Each row of a before or after table is a point. The points were changed in one or more steps. Then noise was added and the rows were shuffled. The steps act on columns, c1 being the first. What was done? A step turns or swaps two columns, mirrors them in a line or flattens them onto one, adds a multiple of one to another, or multiplies or shifts one. Angles are multiples of 10 degrees, from the lower column toward the higher: turns from -170 to 170, lines from 10 to 170 but not 90. Use the fewest steps. Two steps may share a column if one is a turn and the other turns, adds or multiplies; they go together, in the order done. Otherwise the lowest column goes first.

Before (13 x 2):
[[ 1.3 -1.8]
 [ 1.0  2.8]
 [-2.0 -2.4]
 [ 1.8  3.1]
 [-3.4 -6.8]
 [-0.7  0.1]
 [ 2.6  4.0]
 [ 0.0 -0.8]
 [-3.4  1.8]
 [-1.7  1.3]
 [-1.3  4.9]
 [-3.7 -0.5]
 [-5.2  4.1]]
After (13 x 2):
[[  3.1  -2.8]
 [  2.1 -10.6]
 [  6.6  -0.9]
 [ -0.7   0.4]
 [  3.6   1.1]
 [  2.8  -6.9]
 [  4.4  -5.5]
 [  8.1  -0.1]
 [  6.4  -6.3]
 [  4.0  -4.5]
 [  1.6  -2.0]
 [  6.0  -0.5]
 [  1.8  -4.2]]
Steps: shift c1 by 5.0; shift c2 by -4.0

Before:
[[ 4.5 -5.0  1.3]
 [ 3.1 -4.5 -3.8]
 [ 2.5 -0.5  4.0]
 [ 4.0  5.5  0.7]
 [ 6.7  2.2  3.3]
 [ 2.9  1.4 -1.8]
 [ 3.2  2.3  2.9]
 [ 1.8  3.1  0.7]
 [-1.8 -2.3  4.0]
 [ 3.1  0.9 -0.5]]
After, 10 rows:
[[ 0.3 -2.2  1.9]
 [ 4.7 -0.4  0.4]
 [ 2.0  2.8 -2.4]
 [ 0.9  1.9 -1.5]
 [-0.2  1.5 -1.3]
 [-3.7 -3.3  2.8]
 [ 1.0  0.8 -0.6]
 [ 1.1 -0.8  0.6]
 [ 1.1  0.0  0.1]
 [ 2.6 -3.6  3.1]]
Steps: shift c1 by -2.0; flatten c2 and c3 onto the line at 140 degrees

Before:
[[-3.1  4.4  0.0 -3.0  0.4  0.5]
 [ 1.3  1.2  5.4 -2.3  6.0  2.4]
 [-1.7 -3.5  3.2  2.1  0.3 -5.9]
 [-0.4  0.6 -3.6 -1.9  3.2  1.4]
 [-4.4 -0.2 -0.3 -0.1 -2.5 -3.6]
 [-1.4 -3.3 -1.6  1.7  5.5  2.5]
 [-2.7 -0.1 -1.3  3.6 -3.7 -2.6]
 [ 1.7 -3.2 -2.3 -3.9 -0.9 -1.1]
 [ 2.1  2.2  4.0 -3.7  7.2  0.9]
 [-1.4  1.5 -1.0  1.0  5.6  1.5]
 [-0.2 -5.9  1.7 -2.8 -1.5 -1.2]
 [ 1.8 -1.4  0.3  0.9 -5.1 -4.1]
 [ 5.0 -3.2  5.0 -1.2 -0.3  1.5]]
After, 13 rows:
[[-3.1  4.2  3.6 -3.1  0.0  0.4]
 [ 1.3 -0.2 -0.2 -3.7 -0.2  0.4]
 [ 2.7 -0.3  4.0  2.7  0.5 -5.8]
 [ 2.4 -0.6 -1.8  1.5 -0.3  2.2]
 [-2.9  6.4  4.9 -1.2  0.2  1.6]
 [ 2.1 -5.9 -1.5  3.5 -0.3 -2.6]
 [ 2.6  9.4  1.7 -3.5 -0.4 -1.7]
 [ 0.9 -3.4 -0.6  0.7  0.5  1.2]
 [ 4.5 -1.2 -0.3 -0.3 -0.2 -4.0]
 [-0.4  8.7 -2.1 -3.9  0.0 -0.9]
 [-1.0  2.3  5.3 -2.7 -0.1  2.4]
 [ 0.4  1.7 -3.9 -1.9 -0.3  1.7]
 [-1.2  0.3  0.3  0.9  0.1 -4.5]]
Steps: turn c1 and c2 by 160 degrees; add -1.5 times c4 to c2; multiply c5 by 0

Before, 14 rows:
[[ 5.7  1.3  3.8  2.1 -1.4 -2.0 -3.2 -7.4 -0.8]
 [ 5.0 -0.1 -1.7 -0.2 -0.6 -0.1 -1.3 -3.0 -1.7]
 [ 1.8 -2.1  0.5  4.0 -6.0  3.8  5.6  1.3  3.6]
 [ 1.2  2.6  4.3 -1.5 -2.7  1.9  4.8  1.8 -3.4]
 [-1.7 -3.5  0.8  5.0 -2.4 -1.5 -4.0 -0.9  1.7]
 [-1.8  0.5  1.9 -0.7  0.9 -2.2  3.2  1.4  3.4]
 [ 2.6 -0.4 -3.5 -2.8  0.9 -2.4 -0.5 -2.9  1.2]
 [ 1.1 -1.2 -0.7  2.0  0.8 -4.3  3.8 -5.1 -2.1]
 [ 2.5  4.0 -2.9 -3.0  0.7 -1.9  2.1 -2.7  6.0]
 [-2.0 -1.2 -3.0  5.7  1.3  2.2 -3.4 -0.4 -3.0]
 [-0.9 -5.2  1.9 -1.9  3.0  1.8 -1.8 -5.9  6.1]
 [ 2.3 -3.2  1.3  1.5  0.3  0.7  5.2 -4.1  2.0]
 [-1.4 -1.1 -5.3  1.3 -1.6  1.5 -0.5  1.8 -3.2]
 [ 7.1  0.1 -1.0  0.1  1.4  2.7  4.8  2.0  5.0]]
After:
[[ 3.8 -2.5  4.0  1.5 -1.7  0.3  0.6 -1.7 -2.2]
 [-3.3 -1.2  3.7  1.0 -0.6 -1.5 -0.9  2.5 -1.4]
 [-0.1 -1.2 -2.0 -0.1  3.1 -3.4 -2.5  4.9  7.9]
 [-2.6 -2.1  0.1 -3.2  0.4 -2.3  4.5  3.0  3.3]
 [ 1.1 -2.2 -1.4  6.4 -2.4  0.0  1.1  1.1  3.1]
 [-0.8 -2.1  1.2 -1.6  0.8 -1.0  3.9  5.2 -1.2]
 [-0.8  6.5  3.9 -3.6  0.8 -0.6 -1.2  2.8  3.4]
 [ 0.9  2.1 -2.8 -2.9  0.9  1.4  1.5 -0.9  2.7]
 [-1.9  0.1  0.4 -1.7 -6.1 -0.5  6.9 -1.9  4.1]
 [ 3.1 -2.4  1.8  6.1  1.4 -0.8  2.1 -0.3 -2.0]
 [-6.8  0.8 -0.5  3.7 -1.3 -3.1 -0.6  6.7 -1.6]
 [-0.7  0.4  4.4 -1.4  0.9 -0.7 -2.4  2.8  1.1]
 [-5.7  2.8  4.5 -3.6  1.3  0.0  3.0 -2.3  4.1]
 [-3.5  0.5 -3.0 -4.6 -2.6  0.3  1.7 -1.8 -4.3]]
Steps: turn c1 and c3 by 150 degrees; turn c2 and c9 by -30 degrees; turn c4 and c7 by 50 degrees; multiply c6 by 0.4; turn c6 and c8 by -150 degrees

Before, 9 rows:
[[ 0.0  0.5  5.1  4.1  1.9  1.0  0.7  1.6 -4.3  3.5 -2.2]
 [ 2.7 -2.4  1.8  0.5  4.8 -0.8 -0.7  2.2  3.2 -0.6 -0.4]
 [-4.2  3.8  5.0  0.2 -2.6 -4.3  5.4  0.8 -0.3  2.4  3.4]
 [-4.4 -0.8 -1.0  4.1 -2.6 -3.5 -0.7  3.3 -1.6  4.7  6.2]
 [ 1.9 -0.8 -1.8  0.7  2.5 -2.0  6.3 -0.6  0.8  3.6  2.2]
 [ 4.0  0.2 -3.0 -2.2  4.1 -0.2  1.8 -3.4  2.9 -0.7 -2.0]
 [-0.3 -0.1  2.0 -0.6  0.6  1.3 -0.2  2.5  0.6  0.4  5.6]
 [-4.2 -0.6  4.0 -3.9  4.8 -2.0  1.3 -1.3  3.5  1.9  4.3]
 [-2.0 -0.3 -2.2  2.1 -1.8  1.6  4.7  3.0 -3.2 -0.2 -2.3]]
After:
[[-0.1  0.7  3.5  4.4  1.7  0.9  0.5  0.9 -2.1  5.3  4.2]
 [ 3.1 -1.4  3.6  0.6  2.7 -2.0  6.4 -0.7  2.2 -1.6 -0.7]
 [-7.2 -2.0  4.6  4.7 -2.7 -3.5 -0.6  2.6  6.1 -1.0  1.4]
 [ 6.5  0.1 -0.7 -2.5  4.1  0.0  1.8 -3.0 -2.1 -3.1 -2.8]
 [-0.6  0.3  0.5 -0.1  0.7  1.3 -0.1  2.6  5.6  2.1 -0.8]
 [ 4.2 -2.7 -0.4  0.9  4.7 -0.9 -0.8  2.1 -0.4  1.7 -3.0]
 [-6.9 -1.3  1.9 -4.1  4.8 -2.1  1.3 -0.6  4.2  4.2 -3.3]
 [-3.2  0.3 -0.3  2.6 -2.0  1.6  4.6  2.6 -2.3 -2.0  3.1]
 [-6.8  2.5  2.4  0.3 -2.5 -4.3  5.4  0.7  3.3  4.8  0.2]]
Steps: multiply c1 by 1.6; add 0.3 times c6 to c2; swap c3 and c10; turn c4 and c8 by -10 degrees; turn c9 and c11 by -90 degrees

Before:
[[ -2.4   0.1   0.0   2.9  -2.6   0.3   0.6  -1.9   3.6  -1.1   0.2  -0.5
    2.1   3.8]
 [  3.3   3.8  -4.1   1.7   2.8   5.1   4.7  -0.2  -1.4  -1.0   3.9  -1.8
    0.5   2.4]
 [ -2.4  -3.2  -3.7   2.2   2.4  -0.9   0.0  -1.2   0.0   3.2   0.5   0.9
    3.0  -0.4]
 [ -3.0  -1.7  -3.8   1.9   1.1  -1.6  -0.2  -0.4   0.3  -2.3  -3.1  -2.6
    1.4  -0.6]
 [ -1.4   1.4   0.5  -3.4  -5.9  -0.9   0.0   0.6  -2.0  -0.9  -1.1  -0.6
    4.1   4.1]
 [  3.7   1.7  -4.1   3.4  -1.8  -1.4   2.9  -0.6  -2.4  -1.5   3.3  -1.4
   -0.1   3.0]
 [ -3.4   0.0   0.2  -2.8   2.2   2.4  -0.3   0.7  -1.9  -1.4   4.6   2.9
   -2.8  -3.7]
 [  7.8  -2.0  -3.6  -0.3   2.3   0.8   1.0   0.1  -2.0  -0.7   3.6   1.7
    3.4 -14.0]
 [ -2.0  -1.2  -1.8   3.3   0.5   6.0  -1.2  -0.8  -1.1   0.0  -0.3  -0.2
   -3.6   3.4]
 [ -3.1   3.9  -1.0   2.7   0.8  -1.2  -1.6   8.4  -0.8   0.6   3.5   1.0
    3.5   3.2]
 [ -2.5  -1.6  -3.4   3.5   1.6   0.0   3.8   9.1  -1.3  -1.6   2.7   2.2
    3.0   1.4]]
After (11 x 14):
[[ 2.9  1.4 -1.7  1.4  0.4  5.2  4.6 -0.9  0.7  0.1  0.2 -4.7 -0.1  0.7]
 [ 3.5 -0.6  1.0 -5.0 -5.2 -1.9 -2.2  0.5  2.7  2.0 -1.2 -1.9  2.8  0.8]
 [13.0  2.4 -5.4  6.5  1.6 -1.3 -0.2  0.2  1.0 -2.0  3.5 12.3  3.0 -3.0]
 [ 2.4 -1.4 -0.2  0.7 -2.8 -1.1  0.0 -1.7 -3.4  0.5 -0.1 -4.3  2.1  0.7]
 [ 1.7  0.5 -1.9 -0.2  1.2  2.3  2.8  0.8  1.7 -2.4  4.5  5.2 -1.4  1.4]
 [ 8.0 -2.8 -6.0  0.2  2.4 -1.0  5.9  0.1  2.8 -2.0  4.2 -3.3  3.2 -1.2]
 [ 2.6  3.1 -4.0  2.4  3.7 -1.6 -1.7 -1.2 -1.4  1.6  0.5 -1.0  2.2  1.0]
 [ 2.6  2.0 -4.8  2.6  0.7 -4.0  1.3  8.8  1.2 -2.2  2.8 -2.2  2.2  2.8]
 [ 1.9  1.2 -2.3  1.4 -0.3 -1.3 -1.7 -0.3 -1.0 -2.8 -3.1 -0.9  0.5 -2.6]
 [ 8.7 -0.7 -5.5  1.1 -2.1 -3.0  0.9 -0.8  3.0 -0.4  3.4 -4.4 -0.6 -0.1]
 [ 1.6 -3.4 -2.7  1.0  1.0 -0.8 -3.3  8.1  2.2 -0.1  3.5 -3.8  2.4  2.0]]
Steps: shift c1 by 5.0; turn c2 and c9 by 160 degrees; add -0.5 times c11 to c3; turn c12 and c14 by 70 degrees; turn c4 and c12 by -30 degrees; turn c5 and c10 by -30 degrees; turn c6 and c13 by 30 degrees; turn c6 and c7 by 50 degrees
